Every row gives one point. Each copy is the shape, with its points in the same order, turned, moved and blurred by noise. Some copies are also mirrored. Which?

Shape (8 x 3):
[[ 35  -6 -50]
 [ 13  10  -9]
 [-77 -61  -3]
 [ 17  -2 -82]
 [ -9  30  -5]
 [-30   5   4]
 [ 17  -8 -41]
 [-24  10  -1]]
Copy 1 (8 x 3):
[[ 16 -26 -60]
 [ 16   1 -24]
 [-57 -49  50]
 [-18 -33 -78]
 [ -1  28 -15]
 [-16   7  11]
 [  2 -22 -42]
 [-15   9   3]]
Copy 1 is: only turned
Copy 2 (8 x 3):
[[ 39 -55 -35]
 [ 15 -22  -9]
 [-85 -72   8]
 [ 24 -61 -70]
 [ -2   0 -16]
 [-29 -16  -3]
 [ 19 -51 -31]
 [-22 -14  -8]]
Copy 2 is: only turned

Shape (12 x 6):
[[-10   7   5  14   8 -52]
 [-11 -36  58 -31  13 -55]
 [-45  -6 -60  -2  30 -11]
 [-21   2  27   4  -9  46]
 [  2 -16   3  -4 -32  64]
 [-48  31 -23  58  92  -9]
 [-48  30 -18 -34 -16 -21]
 [ 33 -41 -40 -43  -3 -81]
 [-20  13 -10 -11  -1  -8]
 [-20  -1  14  25   7   7]
 [ 20  22 -43 -67  11 -20]
 [ -6 -19 -13  15  29  26]]
Copy 1 (12 x 6):
[[-39  13   3  18 -40  -3]
 [-55 -47  20 -24 -54  10]
 [-41  11 -68  23  21 -15]
 [-12  11  25 -31  41 -34]
 [ 20  -3   8 -33  42 -64]
 [-36  34 -31  63  57  55]
 [-59  43 -23 -19 -17 -29]
 [-17 -38 -53   9 -91 -29]
 [-24  26  -9 -12  -4 -21]
 [-25   9  17   9  23 -17]
 [  5  15 -70 -38 -45 -14]
 [ -8 -11 -17  11  37 -20]]
Copy 1 is: mirrored
Copy 2 (12 x 6):
[[-14  -9  14  -7  19 -52]
 [  8 -56  53 -30 -22 -54]
 [-17 -31 -38  57  12 -35]
 [-26 -12   9  -2 -32  39]
 [ -2 -23 -25 -18 -31  59]
 [-33  18  21  95  48 -23]
 [-34 -14 -32  11 -47 -51]
 [ 56 -56 -36 -27  22 -77]
 [-14 -12 -18   5 -18 -23]
 [-25 -12  13   5   4   6]
 [ 54  -6 -46  14 -39 -51]
 [  0 -29  -2  31  11  21]]
Copy 2 is: mirrored
Copy 3 (12 x 6):
[[ -4  -6  -6  35  14 -32]
 [ 19 -48  38  16  69 -24]
 [-34 -16 -62 -18   6  -1]
 [ -2  -2  29  -7  -1  55]
 [ 29 -18  12 -17 -25  71]
 [-77  45 -11 -34  -7 -40]
 [-16  -6 -43  38  42  33]
 [ 67 -50 -60  16  34 -49]
 [  0   0 -20  12  15  16]
 [-12  -6  21   3  -9  11]
 [ 50  12 -69   2  49  11]
 [ -2  -8   1 -38 -14  10]]
Copy 3 is: mirrored
Copy 4 (12 x 6):
[[-25  27  -1  23  23 -43]
 [-62   3  54 -14  49 -39]
 [-40   0 -76  12  14  -7]
 [-22   6  17  23  -6  51]
 [ -6 -38  12  22 -19  56]
 [-26  84 -66  47  62  18]
 [-56  16 -21  -7 -34 -22]
 [-13 -44 -22 -24  34 -92]
 [-25  15 -18   8  -4  -5]
 [-27  17   4  42  22  12]
 [  3  -5 -37 -62  -2 -29]
 [-16  -4 -22  25  37  27]]
Copy 4 is: only turned

Shape (15 x 9):
[[ 27 -18 -39 -66   0  18  50 -62  27]
 [ 24 -25  14 -64   4  18  78 -28 -27]
 [-12  18 -52  21  47   7 -49  36 -31]
 [ 39  23 -17 -42   4  37  54 -42   7]
 [  3 -20  16 -41  20 -19  27 -14   3]
 [-46 -24  22  -8  50   1   9  -6  18]
 [ -7   6  -2 -58 -18 -15  29 -38  -7]
 [-14  -4 -28 -16  -7  -8 -37  20 -13]
 [ -3 -28  17  35  13   8 -62  -4   5]
 [-43  27  -4  43   4  11 -33 -12 -29]
 [-37 -37 -35  64  16  -8 -25 -16 -23]
 [ -8  18  -2  42  24 -11 -38  14   6]
 [  7 -29  17  29  27  -8 -35  13 -33]
 [  8 -13 -15 -36 -31  32  65   9  23]
 [  2 -13 -11 -84  -7  66  35 -35  -4]]
Copy 1 (15 x 9):
[[ 10 -47 -53 -61 -15 -15  24 -47  30]
 [-12 -36 -15 -77 -10 -22  56 -12 -32]
 [-19 -28 -62  38  14  29 -53  58 -33]
 [ 17  -5 -56 -55 -25  12  38 -25  -2]
 [ -6 -22  -3 -39  17 -29   4  -4 -17]
 [-35 -13   4 -13  59  -1  -1  21  12]
 [-32 -13 -24 -42 -22 -34   1 -30 -11]
 [-27 -33 -25   7 -22  -1 -53  35 -14]
 [-10 -36  28  22  20  48 -58  19 -13]
 [-55   3  -9  46   3  42 -27  13 -20]
 [-41 -55  -8  71  23  29 -20  14 -17]
 [ -4   3  -7  42  16  28 -43  24 -13]
 [-10 -35  20  21  21  29 -37  28 -56]
 [  1 -30 -20 -35 -48 -11  42  17  24]
 [-28 -42 -44 -95 -31  14  21  -5  15]]
Copy 1 is: only turned
Copy 2 (15 x 9):
[[ 17 -11 -45 -52   6  28  61 -56  57]
 [ 12 -18 -16 -21 -18  58  91 -22   2]
 [ -2  -4 -47 -13  71 -28 -46   7 -39]
 [ 38  13 -28 -24  22  59  52 -36  39]
 [ -7 -22   0 -28   6   6  65 -11   8]
 [-48 -39  -9 -11  53  -6  37  19  21]
 [-20  20 -13 -60  -5  26  46 -30  11]
 [-19  -8 -27 -40  10  -7 -23   5  -8]
 [-20 -46   3  16  14 -18 -47   0  17]
 [-46  20 -18  24  33   3 -47   0 -16]
 [-49 -19 -50  42  20 -43 -33 -18 -11]
 [ -9   3   3  15  40 -37 -31  14  17]
 [ -6 -44   8  23  14 -18 -18   3 -28]
 [ 18  -8 -60 -33 -15  44  47  16  43]
 [ -5 -29 -36 -65  12  89  43 -38  29]]
Copy 2 is: only turned
Copy 3 (15 x 9):
[[ -8 -11 -35 -26 -31 -22  95 -41 -52]
 [  2 -37   1 -23 -25   4  62   9 -88]
 [-15  40 -47  32   2 -26 -66   7 -35]
 [ 25  16 -14  -1 -17  -3  73 -27 -66]
 [-15 -17  14 -39 -10 -23  26   8 -42]
 [-62   2  23 -12  16  -8  -2 -14 -36]
 [  1 -10 -29 -59  -5  13  48   9 -33]
 [-12  10 -47 -11 -23 -12 -40   5 -11]
 [ -9 -21   6  21   1  -5 -50 -37  21]
 [-17  15 -34  21  52  28 -36   1  -1]
 [-39 -25 -46  45  41 -30 -28   7   9]
 [ -3  36   0  18  21 -19 -42  -7   7]
 [ -6 -25   8  23  15 -15 -47   6 -21]
 [-11  -3  -1   8 -64  14  63  14 -40]
 [-20 -20 -30 -21 -53  35  60 -39 -80]]
Copy 3 is: mirrored

Shape (15 x 12):
[[ -9  23  -4  33  34   8 -21   5  12  -8 -16 -25]
 [  8  19  50   1 -38  50 -28  16  -6  42 -17   1]
 [ 23 -20  20 -53 -15 -26 -53  54 -31 -36 -21  55]
 [ 71  23 -24  -9  35 -15 -12  31   2  -8 -40 -15]
 [ 48   3  11  -3  -3  31  22  -6 -49 -12 -13   2]
 [ 24 -34 -25  -5 -32 -13  15 -31 -19   5 -33  -9]
 [  6 -22  39 -52  48 -11  35 -32  31  29  25  34]
 [ 67 -49  53  -4  40  15 -13 -13  -4 -48 -35  35]
 [ 13  47 -11  34  52  25  23 -30  13  11  24  33]
 [ 45 -43 -11  21  -6  63   3  63 -27  19  11  41]
 [-20  12   7 -35 -21  51  41  25 -17  37  -9   4]
 [ -9  42  55 -14 -31  12  18  19  38 -36  -1  -4]
 [ -9 -39 -28  38  16 -22  20  15 -41  44 -17  26]
 [ 51  43  57 -31  18  -8  18  -9   6 -11  -8 -15]
 [ 75 -23  36  26  40  42 -51  28 -11 -10  11 -33]]
Copy 1 (15 x 12):
[[ 23  10  38  39  11  28  13  -3  22 -22 -19   4]
 [-15   0  64   5  -9  35  -1  11   3  54  50  10]
 [-52 -67  13  19   2 -25 -39  53 -37   1   5  24]
 [ 48 -47  20  68 -17  -7  23  34  -2   5 -21  24]
 [ 15 -29  31  10 -43 -14  38  -4 -10  -8  38  30]
 [ 18 -11   8 -15 -51 -18   9 -26 -22  22 -26  16]
 [ 41  -3 -17 -24  53 -31 -10 -12  26  15  30  69]
 [ 23 -59  66 -23  -9 -33   9  34  15 -30  -2  78]
 [ 29  10  -1  38   9  44  36 -37  31 -25  22  74]
 [ -6  22  25   0 -43  27  24  70 -53  -4  32  72]
 [-12  29  13  10  10  -3  41 -10 -29  43  49  12]
 [-45  -7  20  18  14 -12  38   9  65  20  24   0]
 [ 19  51  13  27 -35  -7 -29 -19 -46 -12 -14  56]
 [ 34 -47  19  29   5 -30  22   5  55  16  38  18]
 [ 54 -29  63   4 -26  36   4  77  18 -33  26  22]]
Copy 1 is: mirrored
Copy 2 (15 x 12):
[[  6  15 -14 -12   9 -15   4  35  27 -18  32 -15]
 [ -5  38   6  16  28   7 -45  28  20  49 -44  -9]
 [-45   7  22 -95   9 -41 -32   6 -51  30 -33 -24]
 [ 26  39 -50 -45   3 -53   9  -2  -4   3  11 -33]
 [ 27  38 -19 -27   3  29  11  -3 -27  20 -23   0]
 [-29  21 -17   7 -41   0  30  -9 -43   3 -36 -21]
 [  5 -29  55   6  35 -10  32 -60 -22  48  11   9]
 [ 46 -44   4 -48   3 -14 -34 -33 -40 -10 -29  -3]
 [ 20  23 -13  13  52   7  13  -5   6 -11  56  45]
 [ 17   1 -40 -26 -13   7 -32  48 -45  83   1  32]
 [-17  20  -7  -7  24  43  32  17  16  78 -24   4]
 [-11  37  38 -35   2  -8 -11 -22  68  16 -20  21]
 [ -3   5 -10  14  -3 -18  50  64 -64  18  -5  19]
 [ 41  48  23 -28  31 -12  10 -43  14  11 -18 -17]
 [ 75   4  -6 -26  -7 -11 -68  28 -10  23  24 -41]]
Copy 2 is: only turned
Copy 3 (15 x 12):
[[ -1  -3 -10  37  21  22 -16   2 -12 -27 -17  -3]
 [ -2  60  23 -11  -1   6 -39  30 -13  48 -26 -21]
 [ 23  11 -71 -77  27 -25  -9  76   5   7 -55  28]
 [ 27  17 -52  31  56 -19  24   6  21   7 -69   3]
 [ 64  11 -11  -3  -4 -28   4  -4 -32  30 -34   3]
 [ 20  -8 -68  -6 -20 -32 -13 -14  -4  26 -27 -35]
 [  9  -5  -1 -55  29 -22  20 -26  62  15  52   9]
 [ 47 -11 -52 -28  63  -1 -17  -7  -7  63 -14  60]
 [ 27  33   9  27  -4  21  31 -44  27 -33  20  36]
 [ 57   9 -24   4 -29  26  35  66   9  74 -24  23]
 [ 27  18  32 -47 -25  15  19  16   5  12 -15 -50]
 [-12  49 -11 -41  47   6  10   4 -66 -11   9 -28]
 [-13 -53 -17  12 -58 -14  15  17  23  20 -24  14]
 [ 24  34   4 -17  68 -48   8 -20 -13   6 -14   0]
 [ 60  11 -10  54  62   5 -26  47  -4  54 -12  23]]
Copy 3 is: mirrored

Shape (15 x 12):
[[ 44  16  15  39   3 -16  63  32  12 -13 -15 -40]
 [-25 -56  -2 -32 -38 -30  -5  -2 -46  30 -38 -10]
 [-10 -50  17  34  40   2  54  22 -33   3 -21  19]
 [-30 -58 -59  34   3 -31   0 -38 -14 -41   0  17]
 [ -7  44 -10  39  28  14  -1 -16  21 -33 -14   9]
 [ 21  23 -40 -33  37  35 -17 -36  20 -45 -18 -43]
 [ 15 -44  -2  36 -19 -28  18  38   3   2 -12  30]
 [ 49 -19 -41 -34 -15  33  -6 -25 -48  -5  26 -14]
 [  7 -40 -30 -39  20 -42  56  16 -40  20   2  35]
 [ 18  10  28  39  -6  23  21 -41  38  48 -18 -44]
 [-21  -2 -27 -22 -13  27  47  31  34 -34  35  29]
 [ 61 -26   2 -14  17  46  28 -31  -6  17 -40  -4]
 [  1 -30  10  -1  18  40  16 -13  29  12   7  18]
 [ 48 -11 -57 -32  27  23 -18  23 -11 -19  22 -27]
 [  1 -14  19  -8   7 -36  51  23  16 -45  46  29]]
Copy 1 (15 x 12):
[[ 31  33   9  25  34 -34  38  27 -11   2 -34 -34]
 [ 30 -31 -52 -45 -30   3 -28 -10 -20  14 -27  38]
 [ 30 -57  29 -24  45 -28  20  14  -9  -3 -10  20]
 [ -9 -49 -36   4  28 -40 -26 -59  22 -49  -2  20]
 [-28  24  20  45  40   5   7   3  21 -31  14  22]
 [-13  46 -13  -5  19  56  -1  -6  36 -75   6 -16]
 [ 47 -26 -10  16   9 -57 -13   8   8  16   8   9]
 [ 19  -1 -19 -26 -36  28   9 -36 -19 -48  40 -34]
 [ 31 -15 -16 -80  -3 -62  11   3 -12 -24  18  23]
 [ -9  24   9  16  13  33  41 -17  33  57 -30 -15]
 [-14 -20  -4   8 -33 -42  24  50  46 -50  22  -5]
 [ 59  10  19 -27   5  43  42 -22  23 -11  11  -1]
 [  4 -22  26 -14  -4  10  14   6  53   2  18   1]
 [ 17  16 -25 -27   9  19 -14  10   2 -58  49 -52]
 [ -1  -4  38  -5 -20 -83 -11  24  17 -36  -9 -10]]
Copy 1 is: only turned
Copy 2 (15 x 12):
[[-16  45  30  -2 -26   9  36  44 -22 -27  -3 -44]
 [ 15 -73 -24 -51  24  21  46 -20 -44   8   4 -22]
 [-11  -7  16   8  54  18  76   8  -2 -17  42 -25]
 [  1 -25 -95  16  27 -18  65 -17  19 -21   2 -13]
 [-57  39 -22   7  12 -20  17 -14   3 -23 -15  14]
 [-34  68 -74 -21  14  16 -22 -38 -17   2 -16 -31]
 [ 27 -18   7  -3  26   5  56  34  16 -14 -12   2]
 [ 21   5 -72  -6  11  18 -12   5 -44  36  36  -9]
 [ 23 -10 -13 -54  25  -3  70   5  21  42  46 -31]
 [-22  24  28  33 -29  25  28 -29 -65  -1 -24  -3]
 [ -8  18 -29 -30 -16  44  15   1  55  -9  36  30]
 [ 20  54 -18  -1  36  35  32 -15 -66  16  12 -10]
 [  1  20  -6  22  20  46  24 -43   3   0  16  14]
 [  0  31 -64  -5  26  33 -26  24   4  37  -2 -42]
 [ 23  14   3 -12 -10 -11  18   5  65 -29  37 -20]]
Copy 2 is: only turned
Copy 3 (15 x 12):
[[ 30  25  55  41 -16  -2  -1  14 -10  11  -4 -55]
 [ 26 -52 -16 -53 -39 -16  23  -5 -18 -20 -36  22]
 [ 31 -38   1  28  53 -23  18  20 -21   7 -15  -9]
 [-20 -36 -46  27  -1 -34   2 -44 -35 -57  19   0]
 [-47  36   0  52   3   6  -9  -8   2  11  12   9]
 [-57  35   7 -17   2  63 -30 -21   9 -34  19 -14]
 [ 56 -20 -17  36 -21 -31   8  16  -4  -6  12   2]
 [ 16  -5  12 -47  -8  45 -18 -30 -50 -18  51  17]
 [ 55  -5  12 -36  37 -49  19  -1 -18 -44   7  18]
 [  6  21   2  14 -23  37  37 -47  12  61 -17 -38]
 [-13  27  -5   0   1 -20  44  44  -3 -23  76  -5]
 [ 42  10   5  -5  26  77  15 -19  -7  -1  -3  -1]
 [  6  -6 -23   3  23  23  35  -6  20  19  36  -2]
 [  6  16   2 -40   3  27 -59   2 -12 -24  55 -12]
 [ 12 -13  47  28   4 -47  30  15  21 -27  61   0]]
Copy 3 is: only turned

Shape (17 x 12):
[[ -1 -24 -13 -25 -54  35  -2 -11  15 -29  67  17]
 [-13  20 -27  14  -4   6  -8 -72  37  37 -32 -11]
 [ 26   2  -1  52  11 -15 -24 -25  22  40   1  -1]
 [ -1  -8  32   6   0  16  20  -6   2  23  -5 -23]
 [ 33  -2  13 -23  10  20 -10   1  35  -1  -1  36]
 [ 25 -48 -16 -34  49  38  -7  27 -23  56  11  24]
 [ -3   1  23 -13  13 -19  23 -22  -6  40  35  13]
 [-39  33  -8  -2  20  11  -1 -44  -5  -5  -1   1]
 [ 22  48 -16 -17 -44  26  22 -40 -14 -13 -11  -9]
 [ 20 -34 -26  -6  29   0  15 -28   8 -12 -10  -2]
 [  7 -30  10 -32   4  13 -24 -19  -9  17  34 -16]
 [-59  33   5  43  13  32 -36 -34  37  27  15  -8]
 [ 24  -6  29 -12 -33 -22 -15 -39  -5   0  45  26]
 [ 33 -11 -46  13 -29 -57   7 -43  18  20  -7 -42]
 [-12   4  50  -3 -45   4  11  39 -10  -8 -27  29]
 [  2  12 -13 -44  15  -2 -46 -30  46  -3  45 -26]
 [-19 -12  13  37  15   6   2 -63 -23  32 -10  22]]
Copy 1 (17 x 12):
[[-18 -44 -36 -34 -52   2  35 -49 -52 -15  21  -1]
 [ 35  46 -17 -50  13 -43  12  -8  -9  45  -1   1]
 [ 25  -3   6  -6  -5 -17   3   1  31  57  12  -9]
 [ -9  -8  15  -1  23 -10   2  -8 -32  19  14 -33]
 [ 37 -29  -8 -31   6  33   0 -13 -10 -12   0 -10]
 [ 25 -63 -20   3  23  29 -77 -25 -41  24  17  17]
 [ 19 -30  20  -8  16 -22  15  12 -38  18  49  11]
 [  4  43  -5 -10  13  -7  16 -10 -33   7  20  35]
 [ 35  38  -8  -7 -47 -23  13  -4 -65 -15  -1 -24]
 [ 35 -17 -35  15  25 -10   8 -37 -22  12 -17   8]
 [ -3 -35  15 -18  -1 -20 -14 -54 -31   4  21   9]
 [-29  54  -3 -47   9   4   9 -11  14  45  44  16]
 [ 22 -45  32 -21 -36 -16  41 -15 -20   5  20  14]
 [ 36 -15 -25   4  -9 -95  18 -10   8  30 -15 -13]
 [-35 -26  19 -12 -10  23  12  44 -38 -20 -25 -28]
 [ 21  -1  -8 -45  -4 -30  -2 -60  11 -35  41  16]
 [ 12  13  21  -6  17  -4  19  -1 -39  72   1  29]]
Copy 1 is: only turned
Copy 2 (17 x 12):
[[ 60  11 -18 -24 -26 -14 -43 -11 -34  -6  52  38]
 [ 23 -21  40  15   9  69 -40 -21  40  27  -2  -8]
 [ 15  28  26  54   8  15 -17  -5  25  38 -17  -2]
 [  6   6  13   6 -11  18   9  17 -15  13  14 -31]
 [ 21  42   6 -13 -32  21   0  22  30  -4  15  34]
 [-23  31 -72  18 -59  15 -18  34  37   4  16 -10]
 [ 14  20 -26  -9  18  11   3  19   8  52  21 -11]
 [-17 -15   4 -11  28  53 -18 -17  -5  20  15  20]
 [ 36   5  11 -39 -25  66 -11 -33 -37  19 -12   8]
 [  7  -2 -19   5 -20  15  14 -36  36 -11   4   3]
 [ -4  28 -14 -11 -24  -2 -27 -11   6  16  49 -18]
 [-10  -7  41  45  42  47 -58  13  -7  15  30  21]
 [ 38  36   7 -21 -13 -13  -7 -14  -1  61  35  25]
 [ 51   2  14  -3   7  -3 -21 -64  31  25 -40 -40]
 [  0  -5  30 -28 -39 -13  13  52 -43  24 -11  23]
 [ 10  50  12 -32  24  12 -57 -25  31 -12  43   4]
 [ -9 -24   4  38  -4  36   5 -11  11  66  22   8]]
Copy 2 is: mirrored
Copy 3 (17 x 12):
[[-27 -50   2 -26  -6  53   0 -33  28 -50   2  11]
 [ 14 -19 -40  35 -30 -21  13 -60 -25  37 -36 -16]
 [ 38  12  10  20 -37 -13 -20 -39 -32  21  -4  22]
 [ 32  -4  14   6  -6   8 -16  -6  -9   1 -18 -45]
 [ 31  11  -5 -15 -17  31  32  -4  24   7 -15  14]
 [ 30 -35  12 -29  11  20 -13  59  10  53  -8  27]
 [ 26 -27  28 -23 -17 -22  14 -12  -9   9  20 -26]
 [-13  -3  -2   2  25 -29  17 -47   4  22 -23 -23]
 [ -6  -3 -42  -2  32  33  29 -45 -42 -12   1 -33]
 [ 23 -25  -1  48  14   7  24   6   5   7  -8  13]
 [ 38 -44   1 -16  14   8 -20 -20  23   1   1   2]
 [-17   5  14  -4 -26 -25 -30 -78  12  39 -54 -17]
 [ 33 -24   7 -35 -13  -7  14 -43  -6 -47  17  14]
 [ 28 -24 -40  67 -26  -9  -8 -35 -31  -9  45   0]
 [  6  44  -9 -35 -11   4  -3  23   1 -52 -20 -42]
 [ 26 -29 -20   0  -1  12   2 -72  60  25  18  11]
 [ 17 -26  19   4  -1 -48   4 -23 -43   7 -49   0]]
Copy 3 is: only turned
